Every row gives one point. To make a cloud, some directions were put in groups of two or more. Within a group, all points are equally far from the middle, so they leave a hole (a ring in 2 directions, a hollow ball in 3). The other directions are filled evenly. Then the cloud was stretched, turned, moved and blurred a little. How many holes are there, and how many directions does each take, smallest first?
(in the rows, 128 means zero)

Cloud:
[[144  64 112]
 [125 122 171]
 [140  65 126]
 [195 140 114]
 [148  73 142]
 [166 146  72]
 [ 73 124 142]
 [152 139 170]
 [ 72 157  88]
 [108 112 165]
 [140  71 142]
 [ 74 164 139]
 [142 123 171]
 [158 197 113]
 [170 114 160]
 [105 193  88]
 [125 182 159]
 [139 130  61]
 [171 129  74]
 [ 70 169 103]
 [159 192 101]]
Holes: 1 (3)

Cloud, 29 rows:
[[125 126 111  97]
 [126  89  65  92]
 [158  50  88 158]
 [ 70 115  57 122]
 [ 81 184 144 120]
 [144 186 109 114]
 [119 176 110 113]
 [ 98 206 179 151]
 [105  95  84 113]
 [178 107 113 110]
 [ 68 113  85 130]
 [105  87  70 110]
 [183 145 153 119]
 [207 119 134 108]
 [ 51 117  77 131]
 [149 143 195  66]
 [156 149  96 153]
 [169 175 169 103]
 [138  57  97  75]
 [ 83 114 118 110]
 [146 127 204  79]
 [184 113 153 101]
 [191 105  76 104]
 [139  86 105  57]
 [162 142 104  87]
 [ 72 149 104 111]
 [102 126 111  89]
 [148 139 115 133]
 [141  80  92 145]]
Holes: 0

Cloud, 84 rows:
[[137 236 157 165 105 122 153 102]
 [120 108 124 126  21  85 130 111]
 [119  66 154  99 125  73  78  87]
 [114 165  51 141 113 152  80 152]
 [ 89 168 170 150 198 114 170 189]
 [172 201 151 100  95 105 123 121]
 [ 59  55 168  92 141 111 122 105]
 [148 161 138 151 160 151 163 171]
 [ 96  93 131  97  84 129 149 119]
 [157 154 118  81  97  71 109 167]
 [146 127 126  75 132  61 180 133]
 [135 134 110 157 210 126 134 131]
 [ 92  90 140 149 145 137 119 102]
 [ 87 109 122 134 172 130 115 144]
 [111 100 197  95 199 101 161 120]
 [145 211 119 137 157 108 128 147]
 [ 93 152  98 119 127 143 120 110]
 [164 148 103  81  80  47 110 162]
 [125 219 158 188 102 156 124 155]
 [132  87 128  43  99  75  72  99]
 [123 125 106 152 150 138  75 113]
 [157  59 117  81 118  80  85 132]
 [ 39  92 133 123 122  66 118  90]
 [ 99 152  92 133 108 124  75 142]
 [144 111 149  87 119  99 138 132]
 [123  23 102  41 147  63  82 112]
 [ 82 113  72 123 114 111 123  96]
 [210 118  96  94  45 106  98 101]
 [172 176  98 104  89 110 112 156]
 [201 185 135  97  99  92 128 190]
 [ 98  48 101 105 147 156 133 123]
 [155 124  71  77 158  96  80 143]
 [ 92 129  82 139 141 102  91 119]
 [142 139 185  60 145 112 148 135]
 [109 126 181 164  70 117 139  81]
 [157 128 166  87 131  86 109 163]
 [167 155 109 166  49 115 125  80]
 [ 95 108 151 119 203  79 160 189]
 [130 147 145 168 102 142 131 137]
 [162 109 158  99  55  87 129 101]
 [145 122 167  55 153  67 144 109]
 [ 96  92  91 188 140 117 126 102]
 [162 126 169  60 103  83 126 155]
 [ 94 123  99 134 101 171 113 100]
 [122 215 119 148 148 119 155 148]
 [162 209 160 156 116 109 148 152]
 [122 144 195 137  83 101 129 133]
 [125 104 119  82  54  96  81 112]
 [151 173 156 140  38 143 104  94]
 [115 165 166 135 104 143 170 124]
 [ 89 115 130 148  59 102 108 103]
 [ 54 112 146 125  99  76 137  89]
 [150 181 117 143  48  90 133 140]
 [126 161 141 132 213 117 133 181]
 [129 194 161 117 119 103 197 177]
 [104 184 130 166 168  98 116 118]
 [112 101 136  88  47 135  89 104]
 [104 185  83 181 130 167  53 149]
 [203 108 175  58  57  94 134 154]
 [128 140 136 198 146 132 140 143]
 [185 137 134  81 120  81 119 172]
 [109  84  73  65  86  87  65 107]
 [124 205 144 192 125 132 131 122]
 [161 179 128 172 168 127  87 119]
 [103  49 105  72 154  82  71  84]
 [149 167  81 166 134 135 109 184]
 [136 194  65 156 102 150  74 153]
 [139 201 141 152 164 131 102 194]
 [178 125 166  98 135  47 176 146]
 [118 175 158 116 143  91 207 160]
 [ 82 181 139 179  57 148 126  75]
 [156  98 161  18 151  77 129 103]
 [ 97 106 101  84 143 150 101 169]
 [144 178 181 178 125 116 179 186]
 [101 138  49 138 167 137 118 134]
 [ 93 112 113 107  89 134  96 108]
 [ 78 150 186 141 163 120 151 149]
 [136 151 228  78 180 116 197 125]
 [ 98 153 173 101 168 154 156 116]
 [140  75 156  60 139  72 157 139]
 [146  80  74  96 135 117  89  96]
 [ 90 133 108  90 113 107 119 125]
 [160 197 174 184  95 146 180 118]
 [120 128  77 151  87 144  45 121]]
Holes: 0

Cloud (87 x 9):
[[137  82 148 118 139 106 146 190  98]
 [160 153 188  87 117  33 154  97 145]
 [188  82 113 121 178 115 107 182 135]
 [167 145 172 113 156 112 118 162  77]
 [111 132 149 144 174 187 138 133 113]
 [115 137  96 178 188 165 139 153 106]
 [196 204 119  58 151 136 129 108  98]
 [190 164 169 120  72 176 138 145 110]
 [174 111  72  78 190 168 103 158 117]
 [198 172 142 123  87 155  94 133 157]
 [120 131 120 151 115 111  55  79 147]
 [ 68  75 121 146 166 132 121 168 115]
 [181  82 156 109 173 107 102 146 120]
 [ 84 176 200 133  77 128 115 111 104]
 [151 110 214 189 115 172 114 133 115]
 [176 142  53  90 132 200  93 157  95]
 [105 118 125 119 182  55  95 139 169]
 [166 174 111 112 135 242 138 169 117]
 [140 186  96 100 147 152  71 131  31]
 [184 147 186  97  81 143  72  85 118]
 [112 101 125 138 130 135  86  99 165]
 [123 109  86  80 195  70  99 120 138]
 [134 133 130 151 123 160  85  93 172]
 [110 191 203 121 104  92 139 126 119]
 [151  94 145 123 107 122  83 160 160]
 [168 164  94  87 126 222 148 180  68]
 [171 141 126 146 160 168 164 212 146]
 [161 199  69 110 117 145  72  94  73]
 [130 182 102 113 152  97 130 107  79]
 [165 144 160 163 173 109  94 161 126]
 [124 127 115 105 190  78  80 109 152]
 [ 77 181 132 106  94 130 106 125  56]
 [125 215  90 142 157 160 100 119  80]
 [151 191  82 131 117 237 124 190 112]
 [142 130 166 129 136  67 174 126 129]
 [149 121 225 117 103 109 170  84 147]
 [124 117 174 141 114 142  98  82 184]
 [118 149 136 113  98 148 125 122 173]
 [154 173 114 126 169 161 163 130 121]
 [165  96 126  69 150 112 142 184 139]
 [ 72 154 112  94 191 120  94 135 128]
 [180 192 169  95 125 108 144 167 120]
 [178 210  95  24 145 153 111 161  92]
 [140 169  71 101 108 171 118  95 121]
 [156 156 190 184  79 149 153  83 134]
 [147 122 201  48 139  50 128 137 144]
 [181 171  84  80 117 219 117 153 100]
 [193  97 159 190 150 114 130 154 140]
 [125 147 178  70 109  44  87  66 118]
 [142 183 120  91 158 131 156 111  71]
 [ 93  99 101  87 204 107 108 142 139]
 [135  85 137 117 180  43 104 111 155]
 [129 160 105 118 189 171 148 136 142]
 [120 121 138 133 100  73  74 119 174]
 [191 114  85  80 176 165 114 161 128]
 [162 181 106 138 104 178 100 171 142]
 [148  76 160 141 159  47 133 188 136]
 [102 172 131  66 146 143  86 174  68]
 [147 142 145 128 120 148  41  99 125]
 [172 160 166 114  79 172  96 115  75]
 [132 103 209 205  96 127 110  87 119]
 [132 171  88 112 133 127  78 176  58]
 [171 158  80  36 197 145 104 123 116]
 [150 126 113 148 178  80 119 119 132]
 [ 78 116 149 139 175 147 150 161 140]
 [ 88  84 103  98 198 136 121 207 129]
 [ 94 160  87  96 184 135  77 198 128]
 [105 151 158 184 108 200 122 193 119]
 [156 206 110  50 166 164  82 103 126]
 [136 120 114  98 169 186 113 121 132]
 [113 136 218 189  71 139 146 157 130]
 [ 98 170 173 138  83 151  99  70  79]
 [147  94  84 163 148 170  83 192 114]
 [128 181 127  78 109 151  92 151 154]
 [157 157 200  66 135 100 164 163 123]
 [132 106 151  55 154  75 147 153 119]
 [147 112 138 165 105  98 151 106 139]
 [103 122 155  94 107 149 137 122 131]
 [135 149  95 118  94 141 133 151 140]
 [ 82 149 112 138 130 102  59  94  93]
 [119  85 174 141 105 115 136 165 107]
 [152 206 179 108 124 159 101 137  62]
 [ 87 155 111 156 135 124  75 184  95]
 [125  83  90 101 153  87 139 159 122]
 [173 113 182 170 149 102 139 122 110]
 [136 212 120 153 101 244 115 140  55]
 [184 182 114  51 150 130 112 150  62]]
Holes: 3 (2, 2, 4)

Cloud:
[[118 169  81  95  60  83 104 121 110]
 [ 85  69 126 161 108 162 161 107 175]
 [113  93 195 152 136 118 169 149 129]
 [ 77  91  91 121 174 150 176 105 131]
 [146 155 144 184 146 109  92 110 152]
 [117 130 159  73  95 171 189  81 130]
 [147 172 146 122 112 167 146 102 120]
 [110 140 133  90 109  75 183  97 112]
 [167 154 146  95  97 188 164 139 132]
 [132 185 171  90 100 135 147 184 129]
 [ 99 142  92 144  64  89 102 138 166]
 [ 59 177 105 136  47  99  96 131 114]
 [ 64 179  96 163 106 125 130  81 126]
 [147 217 128 115 135  78 126 113 130]
 [103 148  86  55 168 123 131  95 160]
 [125 125 125  79 117 160 204  76  92]
 [134  60  95 130 157 138 181  71 151]
 [167 207 158 159  93 106 114 128 120]
 [ 68 115 124 139  79 130 164  52 130]
 [139 142 173 130 107 176 164 165 109]
 [143 146 121 149 112 158 163 135 194]
 [170 131 115 170 145 141 177 154 105]
 [189 117  96 139 148 126 141 108 124]
 [176  96  90 118  76 116 156 109 146]
 [109 160 113  92 143 134  85 139  98]
 [190 133 151  73 110 109 154  96 144]
 [135 174  42  97 105  99 125  93  95]
 [171 105 121 144 190 107 122 120 137]
 [163 146 137 133  47 107 119  92 143]
 [172 146  79 155  97 121 108 163 126]
 [126 137 137 182  55 165 129 160 119]
 [114 164  62 128 167  86  88  77 111]
 [ 66 133 141 140 164 138 141 112 122]
 [ 63 105 120 110  83 126 170  68 116]
 [ 61 173 113 163 140 135 138 202 107]
 [118 101  97 162  60 158 101 131 150]
 [102 126 187 127  87 127 185 160 137]
 [145  91  92 143  79 165 173 115  88]
 [104 170  56 179 151  63  88 125  88]
 [134 186  81 145 133  79 150 109  89]
 [172  91  95 130  70 118 118 115 128]
 [107 219  72 158 115 143 118 184 115]
 [ 97  87  74 121  91 155  93 123 152]
 [ 69  95 113 119 174 144 169 110 127]
 [156  85 121  39 147 124 137 100  92]
 [ 71 209  77 175  79 135 102 161  79]
 [ 85 174  92 199 115 128 117 181 162]
 [ 73 104  93 158  84 127 175 174 136]
 [114 111 158 110 164 132 157 115  75]
 [ 45 176 134 146 131  97 120 130 142]
 [118 175 125  16 134 104 126 117 109]
 [103 111  79 209  86 103 141 164 115]
 [131 158 154  94 140 147 209 192 100]
 [ 84 225 149 191 118 100 149 127 130]
 [108 116 157 144  73  72 171 110 117]
 [130  55 134  91 173  92 116  87 136]
 [132  68 108 134 125  99 105  67 187]
 [ 72 124  54 119  77 155 120 103 151]
 [120 105 159 112  64 173 179 171 158]
 [114 179 140  39 110 118 142 159 133]
 [ 84 195 182 121  70 106 156 158  97]
 [ 68 139 148 223 101  92 153 132 156]
 [105 184  96 117  95 140 176 168  53]
 [140 143 146 197 150  81 166 105 127]
 [126 127  89  73 134 204 193 157  69]
 [ 69 126  84  79  62 172 179 116 127]
 [135 108 106  88  99  95 156  26  95]
 [ 96 123  82 190  97 177 135 118 136]
 [133 163  77  60 142 107 112 165  81]
 [105 121  98  45 132 131 206  89 102]
 [100 122 105  47 134  67 119 100 122]
 [ 88 192 100 169 127 105 136 160  41]
 [174 143 163  92 165 106 110  94 119]
 [ 86 177 141 102 170 144 131 124 111]
 [100 139  44 102  85 167 196 120  86]
 [131 176 149  62  83 117 155 139 152]
 [122 147 137 201 144  48  72 122 159]
 [110 128  36 104  95 187 193 125  82]
 [110 172 111  69  72 153 148 191 128]
 [104 223 116 167  94 134 166 169  68]
 [110 131  27 124 160 137 134 167  69]
 [ 85 172 169 138 140 117 137 190 146]
 [138  93  97 176  75 176 197 123 137]
 [ 72 187  53 170  71 114  93 129 128]
 [120 189 119 195  93 156 135 210 118]
 [ 81 177 183 142  95  91 156 118 164]
 [150  95 171 124 168  70  98  93 117]
 [ 74 135  96 103  79  89  70  95 117]
 [144  94 182 113 163 101 181  64 125]
 [ 62 138  65 169 121 167 129 160  94]
 [ 68 158  97 148 109  60  68 124 143]
 [159 142 112 131 100 187 164 126 167]
 [118 104  95 180 133 109 139 192 112]
 [ 59 179 108 243 102 102 123 172 110]
 [ 84 178 129  96 127 145 161 161  56]
 [ 90 109 152  58 143 173 168 130 133]
 [159 156 165 106  67 154 146 141 132]]
Holes: 3 (2, 2, 4)
